Each point is reached from the start by the listed moves, each made once or not at all, plus a little noise. Is the number of moves made odd or even? Then give how often each move was made.

Moves:
(1): [  9  17  -5 -26 -22]
(2): [-21 -17 -20 -12  -3]
(3): [ 6  5 -3 -9 28]
Start: [-34 -26  13 -21  13]
Points:
[-34 -32  15 -23   9] => even (0, 0, 0)
[-50 -24 -12 -60 -10] => even (1, 1, 0)
[-30 -19   7 -28  35] => odd (0, 0, 1)

Moves:
(1): [ 12  14  -1   2 -10  -5  -6 -20   0   1   4   6]
(2): [12  6 12 -5 -4 27  0 12 -4 15  4 10]
(3): [-12   9   3   8  -2  16 -14  22   3  -8  -3   6]
(4): [-28  -9  42  24  19  20  -8  24  -3  -8   7  16]
(5): [ 24  17   4 -13  -2  -8  14   2   3  -5  -4   7]
(6): [-26   6 -13 -10 -11  14   3 -13   0 -16 -20   1]
(7): [ 24   2   3   7 -25 -15  19  12 -26 -11   9  14]
(8): [ 12  -2  13  -8   5   5 -10  11 -19  -5  16 -12]
(9): [  4  -6  -4 -13 -19  -4   1  -8   7   5 -11 -16]
Start: [  7   3  16  -9  14 -14  -8  -3   7 -25  -1   3]
Points:
[ 33  20   7 -37 -43 -27  30  -9  -8 -53 -27  10] => even (0, 0, 0, 0, 1, 1, 1, 0, 1)
[ -2   6  15 -14  -7  -1 -21  11  17 -28 -15  -8] => even (0, 0, 1, 0, 0, 0, 0, 0, 1)
[ 46  27  27 -10 -46   7  -8  17 -12 -24   5  22] => odd (1, 1, 1, 0, 0, 0, 1, 0, 1)
[-13  31  49  -6  11   7  -4 -10   7 -53 -15  32] => even (1, 0, 0, 1, 1, 1, 0, 0, 0)
[-11   7  60   7  -7  32   8  32 -26 -45   0  44] => even (0, 1, 0, 1, 0, 1, 1, 0, 0)

Moves:
(1): [ 3  5 10  2  7 -3  0  1  4 -5 -2 -3 -8  0 -1  2  9 -2  0]
(2): [ -3   1   4   9   6   2   9   9  -2   2  12  -3  -9   0  -2   3  15 -11
 -11]
(3): [-5 -3  9 -3 -1  7  2 -1 -4  7  8  6  4  3  4 -3 -1  2  0]
(4): [ -5   6   1   5  10  -2   9   4   5   4  -5 -10  -8  -5   0  -1  11   0
   7]
(5): [ -4   3   1   0   5  -7   6 -13   1   8  -1   3   7  -8   1   2   4  -1
   6]
(6): [ -1   0  -6   1   2   1   9  -6   5  -7  10   5   0   8   6   6 -13   7
   0]
(7): [-1  1  3  9 -1  7  5 -3  1  4  4 -2 -9  0  4 10 11 -9  8]
(8): [ -3   0  -1  -9  -3   0   0  -3 -10  -4  -2   3   8   1   6   4  -1  -1
  -6]
(9): [  0   3   5   9 -14   6   5   1  -9   0   7   5  -9   7   6  -3 -12   6
   3]
(10): [ 2  4 -4  5  8 -5 -5 -2  0  6 -8 -6 12  3  3  0  8  4 -7]
(11): [-15  -5  -8  -9   1   7   2 -12 -14   1  -2  10   2  -6  -6  12  -1  12
  -7]
(12): [ -2   9   3  -3 -17  -1   1  -1   4   6  -4   0   6  -9   0  18  -1  -1
   8]
(13): [ -2  10   6  -4  -6 -10   7   0  -1  16  10  -3 -22 -10   2  17   0   2
   9]
(14): [  1   1  -4  -3  16  11  10   1  -7   1   2   3  -3  -4  -5   5   2   0
 -12]
(15): [ 0  4  0  1  3 -1 -5  6 -5 -1  0  0 -2 -8  6  4 -7  1  2]
(16): [  3   3  -4 -10  -5  -4 -11  -7   8  -4  -3  -4   2  -9   6  -5   6   9
  10]
(17): [  0 -16  -9   1  15   5  18  -6   0   5   3   7   5  -9   1   6   2  16
  -8]
(18): [  0  -6   4   6  -2   6   3   3 -11  -5  11  -7  -4   3  -1  -3  -6  -4
  -4]
Start: [ 0 -6  2  5 -5 10  5  4  0 -6  3 -5  6 -4 -7 -8 -8 -8 10]
Points:
[-16  11  -3 -10  34   8  10 -15 -26   1  -1  -1  15 -35   0  20  27   4
 -16] => odd (1, 1, 0, 0, 1, 0, 0, 1, 0, 1, 1, 0, 0, 1, 1, 1, 0, 0)
[ -3   1   9   2  18  -8  34 -12   9  16  22  -7 -20 -40   0  17  28   4
  16] => even (1, 1, 0, 0, 1, 0, 0, 0, 0, 0, 0, 0, 1, 0, 0, 1, 1, 0)
[ -4  -2 -11   4  26  17  51 -14  12  14  24  -9 -29 -34   7  30  11  15
  24] => odd (0, 0, 0, 1, 0, 1, 1, 0, 0, 0, 0, 0, 1, 1, 0, 1, 1, 0)
[ -8   5   5  30  28  17  60 -10 -14  31  36 -21 -31 -36   7  24  33   2
  11] => odd (0, 1, 0, 1, 1, 0, 1, 0, 1, 1, 0, 0, 1, 1, 0, 1, 1, 1)
[-10  12  23  40 -20  26  31  22 -16   5  29 -22 -27 -16   6  20   4 -28
  23] => odd (0, 1, 0, 1, 0, 0, 1, 0, 1, 0, 0, 1, 0, 0, 1, 0, 0, 1)
[-13  -6  20  40  47  17  47   1 -11  20  25 -19  -5 -25   8  13  39 -13
   3] => even (1, 1, 1, 1, 1, 0, 1, 0, 0, 1, 0, 0, 0, 0, 1, 0, 1, 1)
[-12  -3 -10  -1   5   9   0  -8  -7   0   2  -6  13 -16  -7   3  21   5
  -6] => even (0, 1, 0, 0, 0, 0, 0, 0, 0, 1, 1, 0, 0, 0, 0, 1, 0, 0)
[ -2  24   3   0  23   4  28 -11   5   6   9 -21 -22 -22  14  30  24   0
  18] => odd (1, 0, 0, 1, 0, 1, 1, 1, 0, 1, 0, 0, 1, 1, 0, 1, 0, 0)

Moves:
(1): [  1  -5   1  -2   5  11  -9  -4  -5   6   7 -19  -3  -2  -5   3  -3  -2
   3   2  -9   3   1  -7  -5]
(2): [ -6  -2   8  -3  -7  -6 -10   3  -3   4 -18  -6  -5  -9   1  -6   3  -2
   2   3   7   5  -3  -2   0]
(3): [ -2  -1   1   4   1   2   6 -10   9  -2   1   4  -5 -14   9   8 -17  10
  -1  -6   3  -1   6 -10   2]
(4): [  7   6   8  -2  -6   1  -4  -5  -5 -10   3   6   3   4   3   4   4   3
  -6   4  -3   2  -8   6   9]
(5): [ -8  -4   4   1  -4  -1  -4  -1  12   5   8   0   9   4  12  11 -10   5
  -2  -9  -1  12   7  -6  -3]
(6): [ -8  -1   5   0   0  -2   5   5   2   6   2   0  -6   9  -1  -4  -6 -10
  -9  -2  -2   3  -4   1  -9]
(7): [-5 -1  6  5 -2  2 -2 -7 -1 -1 -5  0  3 -6 14 -7 -5  0 16  8 -2  4  3 -7
 -2]
(8): [  4   4  -4  -5  -5  -5  -5  -5   8 -10  -2  -6   2   0   9   1  -6   2
   4  -2  -5  -4   3   3  -6]
(9): [  0  -7  -5  11  -2 -10  -8   0   6  11   9   0  -5  -8   4   3  20  -3
   0  -2  -4  -2  -7  13   5]
(10): [ 5  1  5 -6 -5 -2  3  3 -3 -8  9 11 -4  3 -3 -9 -9  7 -1 -1 -2  4  5  0
 14]
(11): [ -3  -7  10  -9   5  -5   9  -6 -10  -2 -10   1   1  -6   3  -7  -1   2
   3   4  -4   0  19  -9  -3]
(12): [ -3  -3   5   0  -8  -1  -4  -1  -8  -6  -3   8  -3   9   4   6  -6   6
  -3  -2  -4  -4   9 -14   0]
(13): [-10   3  -5   2   2   3   5   0   2   2   2  -2   3   5  -3  -4  -7  -2
  -7  -7  -9   4  -5   0  -4]
(14): [ -4  -4  -3  -9   2  -6   0  11 -11   0   3   4   7  -2   5  -8  -3   1
   9  17   0   1  -5   1   4]
(15): [  2   8  -6 -13  -1   0  -4  -1  -9  -7   9   0   5  16  -3   0  -1 -10
  -5  -4   5   5 -18  -2  -5]
(16): [  2   3   4 -10  -6  -3  12  11 -17  17   3  -2   0  13  -5  -8   2  -7
   2   0   3   2  -7   7  -7]
(17): [  1   2   9  -5   6   5  -4   2   1   0  -1  -2   5   5  -1  -2  -4  -2
  -3 -12   5  -1   1   3 -11]
(18): [-9  5 -3 -1 -2 -5  6  0 -7  3 10 -6  3  2 -3 -7  2 -1  6  6 -1 -6  2  5
  6]
(19): [  0   1  -6   1   2 -13  -2  -7  -6   6  -9  -2   6   5   4  -6 -12   1
   1  -1   3   9  -3  -4  -5]
(20): [  3   8  -5  -5   6   1  -3   0   0  -4   0  -3 -10  -2   2   5   0  -2
   9  -4  -1   0   1   3  -2]
(21): [-13 -18  -2   2  -1  -2  10  -4   1  10  -3   1   3   3  -7  -5 -16  -7
  -4 -10   9  -3  11  11   8]
(22): [  3   2  -7   1  -7 -15  -2  -1   7  -9   2  14  11  -6   3  15 -11   2
  13   9  -5   2 -12  -3   7]
(23): [-15 -14   0   5  -8   1 -10   4  -3  -5  12  10  -3  -2 -10   6   6  23
  -3  10  -9  -1  -3   2  -6]
(24): [ -1   8 -18  -3   6  14   0 -10   7  17   7   2   1  -6   0  -7   1   5
  12   9 -10   0  12   9   7]
Start: [-11   5 -11  -6  -3  -8  -6   8  11   6  -7   0   0   9  -2   6 -11 -11
  -1   3   2   0   9 -10  -2]
Points:
[-36 -11  -9 -30 -27 -25 -31  32 -17  11  54  23  21  42  -5  19 -35   7
   2   6 -27  25 -26 -18 -16] => even (1, 0, 0, 0, 1, 0, 0, 0, 1, 1, 0, 1, 1, 1, 1, 1, 1, 0, 0, 0, 0, 1, 1, 0)
[-52 -15  -8 -17 -34  -7 -21 -12  -9  47  45  -1   2   7   3  -7 -34  10
  18  14 -11  24  10   8  16] => even (1, 1, 1, 1, 1, 0, 1, 0, 1, 1, 0, 0, 0, 0, 1, 1, 0, 1, 0, 0, 1, 0, 1, 1)
[-33  13  -9 -25 -20 -15 -29 -10   5  11  55  22  20  16  34  14 -60   1
  28  22 -26  21   0 -22  13] => odd (1, 0, 1, 1, 1, 1, 1, 0, 1, 1, 0, 1, 0, 1, 1, 0, 1, 1, 0, 0, 0, 1, 0, 1)
[-44 -20   6 -23 -18 -55  25   5 -20  44  19  17  12  21  18 -21 -57 -10
  -4   5   5  21  24   4  15] => even (0, 0, 1, 1, 1, 1, 0, 0, 1, 1, 1, 0, 0, 1, 0, 1, 0, 1, 1, 0, 1, 0, 0, 0)
[-30  18 -23 -34   3 -33   4  -8 -18  32  15 -35 -11  27   8 -12 -39 -33
   5 -11 -18  13  -5  -9 -35] => even (1, 0, 1, 0, 0, 1, 0, 1, 1, 0, 1, 0, 1, 0, 1, 1, 0, 1, 1, 1, 0, 0, 0, 0)
